Each row is a point. Any point is a mix of the corners, with weights that add up to 1. It lies inside the corners' shape when no weight is negative. Is each point inside? If not, which corners have a negative weight?

Corners:
(1): [38  1 -4]
(2): [-36 -11  60]
(3): [ 55  54 -27]
(4): [-34  -5   4]
Points:
[ 47  45 -21] -> inside
[-29  -4   9] -> inside
[22  7  6] -> inside
[ 50  46 -32] -> outside (2)
[ 54  49 -34] -> outside (2)
[-22 -11  36] -> outside (3)
[-31 -11  23] -> outside (3)

Corners:
(1): [  1  18  -7   4  14  13 -18  33]
(2): [-12  11 -11   3  21  -4  14  -7]
(3): [ -6  -2   9  -1  -3  25 -21   2]
(4): [-37  -2  14  -5 -25 -13  23  -8]
(5): [ 10 -26  17   9  -2   1 -21  -1]
(6): [ 17 -26  -9 -17   0   8 -19  16]
(7): [ 27 -60  -3  17 -16  19  -9   0]
(8): [-16  35   0 -15 -22 -13  27 -14]
(9): [-18  20 -31   6   2 -13   2  -5]
Points:
[-1 -3 -3 -3  1  8  0  6] -> outside (5, 9)
[  4 -14  10  -3   3   7 -19  13] -> outside (7, 8, 9)
[  1 -19   9   5  -7   1  -8  -1] -> inside
[  0 -22   4   0  -2   1  -5  10] -> outside (3, 8, 9)
[  0 -14  -8   0  -3   8   0  -3] -> outside (1, 5)
[-7 13 -4 -1  2  2  0 10] -> inside
[ -3  -2 -11   3  -1   5  -3   7] -> outside (5)
[ 1 -9 -8 -4  0  3 -6  5] -> inside
[ -8   6 -18   1   0  -4  -3   2] -> inside

Corners:
(1): [-31  14  -8  -6  29   7   5  48  42  -7 -27 -26  31  22]
(2): [  7 -23  12 -11   6   6  -3  18  12  35 -23  17  27  11]
(3): [ 32 -22  31  19  16   8  16   2  23 -39 -28  29  -1   5]
(4): [-41  22  -2 -12 -12  23 -25  16  12  10 -11   8  -1  28]
(5): [ -2 -22 -44  -1  26  12 -15  -6  16   8  50  14 -20 -18]
(6): [-16 -33  -7 -12   7  16  12 -21  18  23 -38 -25 -22   7]
(7): [  9 -12 -14  13  -4  18  18 -22  -2 -19  26 -19 -35 -14]
(8): [ -2  -8 -20 -51 -29  32  15  54  -9  12   4  14 -39   9]
(9): [ -1 -16   0 -21 -22 -16  40  -1  15  12 -11  27  16  17]
(10): [-16 -30 -19  -8  19  24  16 -11   1 -19 -40 -12  12  15]
(11): [-37  -7  -1  27   8  59  19  30  13 -11 -15  -4 -14  33]
(12): [-17  54 -28  -4  -8  17  39   1  31  28  18  13  17 -21]
(13): [ 34  32 -55  20 -23 -10  31  -6  49  33  30 -22 -30 -25]
(14): [ 15 -10  51  14  20  39   0 -27  26 -21 -45   1 -10  60]
(15): [-51  30 -13  -4   7 -10   6  28  -9   2 -22   5  -1  29]
Points:
[  0 -16  -7   0   3  17   4   6  12   8  -4   7 -10   9] -> outside (1, 12)
[  4 -28  -5  16  28   7   2  -1  17  -1 -23 -13   1  13] -> outside (4, 8, 9, 12)
[-17 -12   9  -7  14  34  -7  15  18   7 -25   7   7  25] -> outside (7, 9, 13, 15)
[ -8  -2 -21  -7  -2  15  11  18  14  14  -3  -1  -8  -1] -> outside (9, 14)
[  2  10 -36 -10   1   0  16  14  18  17  10  -7 -12 -18] -> outside (4, 9, 11, 14)
[ -3  -4 -12  -4   2  15  13   2  20   7   0   5  -1   2] -> outside (15)
[ 4 -9  0  7 -1  5 18 -7 12 -1 -6 18  5 10] -> outside (1, 6, 8)
[ -7 -16  -8  -1  11  21  13  -4  10 -11 -21  -5  -1  13] -> inside

Corners:
(1): [-16   9 -18  -6 -11  20 -17  -6  21 -10  -4   7  -2  18  -6 -34  16   6
   1  -2]
(2): [ 30 -21   1  10  16  24 -33 -11  14 -24  11   5   2 -15 -20  -1 -19   1
 -34   1]
(3): [-32  28  42   4 -37 -15   3   3  23  -5   3 -22   7   3   0 -12 -20   8
  -9  22]
(4): [-21 -27   2 -32 -13  -3 -11   5 -13  -6 -18   6  19   9 -19 -20  -6   1
  13 -19]
(5): [ 16  32  -7  42  18 -19  -5  -9  15 -10  -6   0  14  -5   6   2  -9   2
  -5  -6]
(6): [ 10 -16  -9   2 -14   6 -14   6  -3  -2  -4  10   7  34   4  20  -8 -26
  12  11]
(7): [-11  -8   2 -16  -7  -4  -2  10   8  -7  -7   4  -1  -8   7  12  -6  -2
 -21   3]
(8): [ -5 -16   0  20  -1  -1  14  -8  26 -21   0  11  -4 -15   1   0   2 -12
 -13 -23]
(9): [ -8  15  21 -21  -8 -11  14  -3  11  -5  -9   2 -16   7   9  -9 -23   2
   2  11]
(10): [-15  40   6  22   7   0  39  27  22  13 -18   7  -3   6   8  13 -24   4
  -9  16]
(11): [ -9  -5  -1  -1  20   8   4  -1  15   1   9  -4  -4 -32  12   3 -28   8
  10   4]
(12): [  4  -9 -30  14  60 -25   3  -5   7  -2  15 -11   5 -24  -1   5 -36   6
 -19  -3]
(13): [ 12  -4 -33 -10  11  39 -13 -15  19 -19  11   0  18  15   9   8 -11   5
   3  -7]
(14): [  0 -43 -12  -8  12  -8  19   7  -8  30  10  10  14  -1  -8  -6   6  22
 -26   3]
(15): [ 10  -8 -27  -7 -28   5   8  26   3   4   0  30   8  14 -22   7   5 -20
  -7   0]
(16): [  3  11  16  -4 -13   2  -2   7   7   4  -5   2   8  13 -10  -6  12 -26
 -12  35]
(17): [  5 -17   0 -42   9   2 -13  25  21 -17  13  31   8  25  -5   0  -8 -14
  15  13]
(18): [  1  11 -15 -20   5  17   0  22   1  -7   7  13   3  26   9 -21 -15  -3
  -3   6]
(19): [ -3  23  14  15 -26 -10  10  18   7   8   5 -19   0  29 -11  20   9   2
   3   7]
(20): [ -3   1   0  -6   3 -44  -4  34  20  26  -8 -17   1   5  -1  -3  -6  -5
 -14 -28]
(21): [-16  -6   6   2 -19  -8  -2   9  -8  26  17  13   1  13  -7   8  -7 -14
 -18 -10]
Points:
[ -6   6   0  -7  -5 -11  -2   8  11  -2   1  -3   3   7  -2  -3  -6  -4
   0  -5] -> outside (2, 6, 10, 14)
[-9  9 -1 -2 -3 -6  7  9 12  2  1  2  5  4 -1 -3 -9  0 -6  3] -> outside (2, 6)
[ -2 -13  -4 -16  -2  13   0  14  -2   1  10   9  12  11  -7   9 -12  -4
  -3  14] -> outside (1, 5, 8, 9, 20)
[ -9   4   2  -4 -19   0   1  14  10   1  -2   6   9  14  -4  -3   1  -7
  -3   4] -> outside (2, 9, 12)
[-10   8  -1   3  -6  -5   7   8  10   4  -4   1   2   6   1  -1  -5  -3
  -6   2] -> outside (2, 17)

Corners:
(1): [ -1  36  -7  -2  14 -10  -4   4  -7  20  12 -19   3  20 -20   2   3 -10
   6 -30]
(2): [ 31   5  35 -32   8  39  11   1 -17  29  17  13  17 -18  22   5   1 -27
  -4 -15]
(3): [ -3  36   6 -26  -8  -5  -3   6 -16 -27   4  -9   2  19 -14  -1 -23  -2
  19 -17]
(4): [-10  44  19 -28 -12 -11  23   2  10   8  -4 -22 -11  22  14  -4  11 -20
  26 -12]
(5): [-15  16   0 -14   1 -25 -10   0   1 -17  -2 -23  -2  20  -4   7   6  -2
  39 -60]
(6): [ -2 -10  -7  20  -9   6 -25  29 -30  -6  18  45   5   7  18  21  30 -11
  -7  51]
(7): [ 23   3 -10  38  -3   1  -1  28  16 -13  20  34 -21 -33  16  -5  29   0
 -37  17]
(8): [ 40 -12   2 -29  18  13   0  14 -19  42   8  33  17 -14  29  10  -8   9
   5  22]
(9): [ -2  18  26 -20   2   3 -32  -5   3   5 -13   5 -11  28 -18  -1  -8   6
  26  -8]
(10): [ 12  -8 -17  36 -26   6  -5  56  15   8   5  29  29 -16  10 -16  31  19
 -32  21]
(11): [ -2   0  -7 -17  31  38   0  19   2  24  12   1  22 -32  37   8 -19   9
   9  17]
(12): [-10   6  27 -12  14  -2   3  -9  -8  -9  -1 -13  12  39   4 -13 -11   1
  14 -19]
(13): [ 11  33   8 -14  -4  18  -7  16  -7   2 -11  -1 -15  42  17  -2 -18 -21
  -7 -22]
(14): [ -4  16  10   6  10 -18   8 -10   5  -1 -39 -23   8  17 -17  -3  -9 -30
  -4 -29]
(15): [ -7  34   4   1 -16  -9  -6 -32 -20   2 -24  -8   1   9  10  -9   3   6
   2 -30]
(16): [ -1  11  -3  -3 -18 -21 -12   5  10  11   8 -30  -8  12  -2 -19 -18 -26
  13 -26]
(17): [  3  22  -5   2 -13   3   6 -20  22  -1  10  -5   7  30 -12  15 -14 -10
  19 -25]
(18): [ 33   8  22  41 -11 -12  -5  50   6  12  24  20   9 -42  25  12  19   1
 -36  44]
(19): [-30  22  11 -23  -5 -17 -10  -3  13  13  16 -13  -8  19   3   6 -14 -10
  -4 -38]
(20): [-12   3   1 -34 -16  -4 -13 -12  -7   3  -6 -37 -15  27  -7  13  -6   5
  24 -26]
(21): [ 21   3 -11  11 -13   6 -20  28  17  -8  20  18  11 -15  31   0  30  -9
 -31  40]
Points:
[  0  18   2   8 -15 -12  -8  10  -1 -10  -1  -2  -5  18  -2  -1  11  -8
   4  -1] -> outside (2, 8, 11, 19)
[ 5 15  4 -4 -3  0 -3 16  2  6  6  3 -2  4  6  5  1 -8  3 -7] -> outside (12, 15, 21)
[ 7 13  4  0  2  6 -5 14 -3  8  8 11  5  1 11  2  1 -6 -4  5] -> outside (5, 20)
[ -2  11   0   3 -12   0  -6   7   0  -4  -2  -8  -2   8   3   6  -5 -11
  -3 -17] -> outside (1, 4, 8, 9, 12, 21)
[ 8 12  4 -9 -6  2 -6 13  4  7  1 -2 -1 -6 15 -3 -2 -7 -3 -8] -> outside (1, 6, 12, 17)
[ 5 13  3 -2 -1  2 -4 10  0  8  5  4  6  4 11 -2 -1 -7  0 -4] -> outside (20)
[  6  14   3  -6  -2   0  -2   9  -1   5   5   0   3   7  10   3   1  -7
   3 -10] -> outside (9)
[ 15   4   3  -8   3   9  -8  19   0  14   7   4   4 -11   9   3  -2  -4
  -6  -4] -> outside (4, 6, 12, 15, 17)

Corners:
(1): [-11 -11 -25  28 -17  18  -1  45 -16  11  24  -2  27  24 -27 -20  33   7
  10  35]
(2): [ -2   8 -19  17   8  10  24  45   9  -9  43   1  -1  18 -14  -4 -15   8
 -16  33]
(3): [-28 -12  -3 -12   4  32   6  50  17  -3  19   8  17  11  10 -56  17  -4
 -13  48]
(4): [-19  12  12  40  11  -2 -25 -40  24  10 -36 -14  -5  57  15  11   7   8
 -16 -30]
(5): [-15 -13  16  22  10 -17  -9  -3  31  37 -22   8  10  18 -19  17  12  24
 -29 -60]
(6): [-21  17  -1  -3 -14   3 -12 -27   9  34   0 -23  -4  16  -1  28  -1  18
 -21   5]
(7): [ 21  -9  20  -3  20  -7  13 -25  26  -4  -4 -11   0  16 -10  29   7 -19
 -24  21]
(8): [ 11  15   4  19  -1  15 -49 -23  46  12  -7  -5   5   1 -10   5  -5  18
 -16  -7]
(9): [  8   7 -38  13  -7 -35   5  52   5  12  22  -5  15  24  13  -7   4   2
 -16  31]
(10): [-21 -11   6   8  -5  12  12  29   9 -19  54 -17   8   1   6  -9  14  16
  18  27]
(11): [-17 -19 -30   3   8  -4 -14  16  -1  -5  31   9   6  39 -16 -21  -2  -8
 -16  29]
(12): [-15  13  34  -6   1  13 -14  -3  25   8 -18   6  16  19 -34  -5  11 -23
 -21 -28]
(13): [  2  13  13   2  10  -7 -21  -9  -7   3 -22 -38 -11   4  -4  22  -8  -1
 -28 -29]
(14): [ 36  47   1 -28   1  19 -30  -6  -2 -49  -1  -1 -38 -10  16  25   4   4
  16  19]
(15): [ -1   4 -35  -5   8 -19  28  32 -22 -19  43   9  27  -5  -7 -29  19  13
 -22  43]
(16): [ 52  15  36 -11 -28  22 -43 -49 -25  -6  -7   3 -36   6  34  13 -20 -17
  13   7]
(17): [ 23  -1  20 -19 -54 -22 -47 -25 -25 -33 -24  18 -37 -36  -2  30 -21   0
  10   0]
(18): [-26 -22 -32  15 -14  -6   5  38   3  12  31  10  24 -17  12  33  27 -16
 -41  17]
(19): [-24  14 -11   6  -8  10  27  53 -13 -19  48  -3 -18  15 -10 -34  57  12
 -55  23]
(20): [ 23  28  35 -29 -36  13 -45 -13  -9 -41 -35  10  -3   6  13  20  -6  20
 -15  10]
(21): [ 30  26  30  -9  14  -6 -41  23 -35 -29  -3  27 -26 -15   2  17  -6  21
 -11  57]
Points:
[ -3  -1  -7   7  -6   0  -5   8   8   5  12  -5   3  12   1   2   7  -4
 -14   7] -> outside (20, 21)
[  2   5   8   4  -2   3 -15  -3   7  -2  -4  -1   0  13  -2   7   2   1
 -11   6] -> outside (19)
[  2   0  -2   8  -9   3 -11   5   3  -5  12   2   0  15   3  -1   7   4
 -14  27] -> outside (5, 12, 13, 14)
[  5  11   5   2  -1   1 -17   5   0  -6  -1   3  -6  10  -2   6   4   5
 -17  10] -> outside (10)
[ -3   8   3   6   0  -3  -8  10   3  -3   6  -5   1  13 -12   4   7   8
 -13   6] -> outside (3, 16, 18)
[ -1   6   6   3  -5   6 -15   0   3  -3   3  -2  -1   7  -5   5   6   5
 -12   9] -> outside (9)
[  9   4   3  12  -5 -14 -26   0   7  -3  -2   8   1   7  -4  10 -14   5
 -13  -6] -> outside (1, 3, 6, 7, 14, 19)

Corners:
(1): [  6  -1  -9  22  -2 -12   6  13   8  11   5   5   2   5  -5  -6   6 -19
   2  15]
(2): [  3   2   2   5  -1  -7  -2   3   7   2   2  -2   7 -25  -8  -9   5 -19
  -3   1]
(3): [  2  11 -21  -4   3 -15  -2 -40  12  -1   4  -9 -12  13  -7  14  13   0
   0 -14]
(4): [-14  11  -9  -3 -13 -13  -1  -2  12  -1  -7  -4  -8 -21  -3   2   9  -1
  11  -5]
(5): [ -1   5  -6  -5   5  -6   7   3   5 -12  -7   2   8   7   5  -7   4  -4
  10  -9]
(6): [  4   8  11  -1  -3 -15   4  -8  -8   5  -6   4   5   6  -4   2  11   9
  -2  -4]
(7): [ 4  3 -1  9 -4  6  3  0 15 10  5 -1  4 14  5 -4 -4  4 -9  6]
(8): [  2  -1  -2 -37   7   4   4  -2 -10   2  -7  -9 -15   9  -2   5   7  -8
  11  -5]
(9): [ -3   5 -14   7  -3  10   1   4 -17 -10  -9  -2   7   9  -3  -3   5  -9
   7  -7]
(10): [  5  10   8   0  -2  -6 -17   1   9  -3  -1  -1  -8  17   1  -7  -5   3
  -4  -2]
(11): [-34  -6   7   9   3  -2  -8   0  -3  -8 -12  -1   2 -11  -9  -4 -27 -11
  -2  24]
(12): [  3  -3 -13  11  -4  -6   1   2  -2 -10 -10  12   1   1   7  -7 -28  -1
 -21   4]
(13): [  6  10   2 -22   0   6 -11  -4  13 -10 -10  -6  -1   6   8   7  -1   2
   4   8]
(14): [ 10   0   5  12   1 -13  -2   6   7   0  -3  -3   3  -2 -10  11   3   4
 -11  -5]
(15): [  6 -23 -21  -9   6  -1  -3   1   5   3  -8  -4   6   5   7 -12 -11   3
   5  -8]
(16): [  8 -12   0   9  -6  -4   7   4   2 -18   7  -2   5  10  -1  -4   9   3
   5  -6]
(17): [  3   8   0  16  -1  -3   4 -30   5   7  -1  -3 -16  -1  -6   5  -3   1
  10   5]
(18): [  1 -14   1   5   3   7  -1   3   7   3  -6  16   6  -5  -3  -2   3  -5
   6  -7]
(19): [ -6 -10  -4   3   2 -12 -12   8  13   1   6  -1   4 -15  23 -10   5  -4
  -1   2]
(20): [ 11   2   8  13  -4   0 -25   9  -4   5   8  25  -3   4   0   2 -60  -2
 -17   2]
(21): [  6  -8  -5   6  -8 -11   3  -5   2  10 -10  -3  -3  11   1   7  -7 -16
  -4  -6]
Points:
[ 0  1 -1  1 -2 -4 -3 -1  4  0 -2  0 -3 -1  1  1 -2 -4 -1  2] -> outside (5, 15)
[ 0 -6 -3  2  2 -6 -2 -5 -3 -1 -4  1  0 -3 -3  0 -8 -6 -2 -5] -> outside (1, 4, 7, 10, 13)
[-2  2 -4  5  0 -7  2 -3  2 -3 -1  0  1 -1 -3 -1  0 -1  0 -1] -> outside (10, 13, 18, 21)
[ 1 -2 -4  2  0 -1 -2 -2  2 -2 -3  3  1  4  2 -3 -6 -4  0  0] -> outside (4, 14)

Corners:
(1): [-37   3  18  49  -4   9 -26 -28  17  -1 -22  11 -19 -15  12 -17   2 -22
 -25 -32]
(2): [ 23   3 -16   1  23  -6   1 -16 -17   5  32  16   7 -16 -22  13  -5  17
  15 -29]
(3): [ 12 -33  21 -34 -21  12  12  14  39  20  -4 -24 -19  11  15  14  33  28
 -23 -21]
(4): [  7 -32  17   3 -16  24  16  10   4  -4  12 -29 -25  39  16 -12  16  -7
 -34  -3]
(5): [  7 -11 -11   5   7  14 -26   8 -44  -9  -3  16  16 -44  -2   3 -33  30
  29  -3]
(6): [-25  -9  32  25 -20 -11  20  -9  26  -2 -11 -32  -3  14  28   8  38  -8
  -3  13]
(7): [ 15  10 -19 -15  24  -9 -22  27 -10  22  20   6  -3 -12  -5   7 -53  21
  23   6]
(8): [-36 -32  -3 -15  -1 -20   8  21  -1  14   8  -8  34   9  16   2  48   6
 -23  -4]
(9): [ 15  13 -17  -7  17   7   5   6 -22  20  -2  23   9   7 -48 -18   7  21
  31  19]
(10): [ 35 -31  -8  13   3 -11 -11   8  -5 -22  -7  15  -2   6  10  20  16   3
 -12   4]
(11): [  8  60 -29 -19  35   3  13  25 -41  26   1 -11  17 -47  10  17 -29  31
  12  15]
(12): [-53 -54 -28   4  18   3 -22 -25 -11 -11 -26   0 -14 -19   7   6   3 -28
  16  22]
(13): [ -6 -39  -5  26   1  -2 -33 -21 -28  24 -11  26   0 -20   4  -1  17 -46
   5 -17]
(14): [-20 -28  16  55  19  13 -56  -6 -22  10 -12   4 -16  11 -10  10  34 -33
   5  18]
(15): [ -6 -39   3   8 -31 -35   1  -3 -19   7  10 -20  -2  -4  -5   2  35   8
 -46   1]
(16): [ 17  28   5  13  20   0 -23  -8  -6  11  32  28  23 -27 -13 -10   4  23
  12  28]
(17): [ 13  52  -8  -7   6 -15 -34  -2 -20  -6   8   4   5   6   0  -1  19  28
  29  29]
(18): [ 19  10 -15  26   7   3  -4  27  -2  -2  10   9 -21 -23   1  -2  13  34
  33  17]
(19): [ 15 -55  20 -34   5  -6  17  32  23   5  13 -46 -10  11 -10  -9  30   2
 -21  -8]
(20): [-19 -27  16   7  21 -33  16  -6 -10  12 -14 -32  19   0  39 -11  38   8
 -25 -16]
(21): [ 10   2 -44  20  10   5 -23 -22   0   8  -6 -14   5 -24 -15 -23 -15  -4
  29  15]
Points:
[ 1 -8  0  5  2 -3 -6  5 -6  7  5 -5  3 -3  2 -2 15  7 -4  1] -> outside (12)
[ -4 -17  -2   2   5  -1  -6   1  -8   6  -2 -10  -2  -4   2   1   8   0
  -2  -1] -> outside (16, 18)
[-13 -31  -9  18   4   4 -15   0 -13  10 -16  -1  -7  -6  10  -2   8 -13
 -10  -6] -> outside (2, 6, 16, 17, 19)
[-10 -15   9  21   2  -2 -13  -2  -4   5  -3  -8  -5   2   4   4  23  -5
   0   8] -> inside
[  0 -15   0   4   3   4  -4   8   4   2   5  -9  -7  -9   3   6   6   7
  -2   3] -> outside (9, 13, 17, 20)
[  5 -10  -6   3   4  -8  -9   9  -9   8   7  -3  -3  -8  -1   2   2  11
   0   4] -> inside
[-10 -11   6   6   0  -1  -7   0  -7   7  -4  -7  -6   0   5   0  24   2
  -4  -3] -> outside (7, 10, 16, 21)
[-2 -2  2  3  5  0 -5  2 -1  6  5 -9 -2 -1  0 -3 12 11  1  4] -> outside (10, 13)
[  1  -6  -4  10   9  -3 -14   0 -11   6   1   4   4 -14  -1   0   8   7
   8   5] -> outside (4)
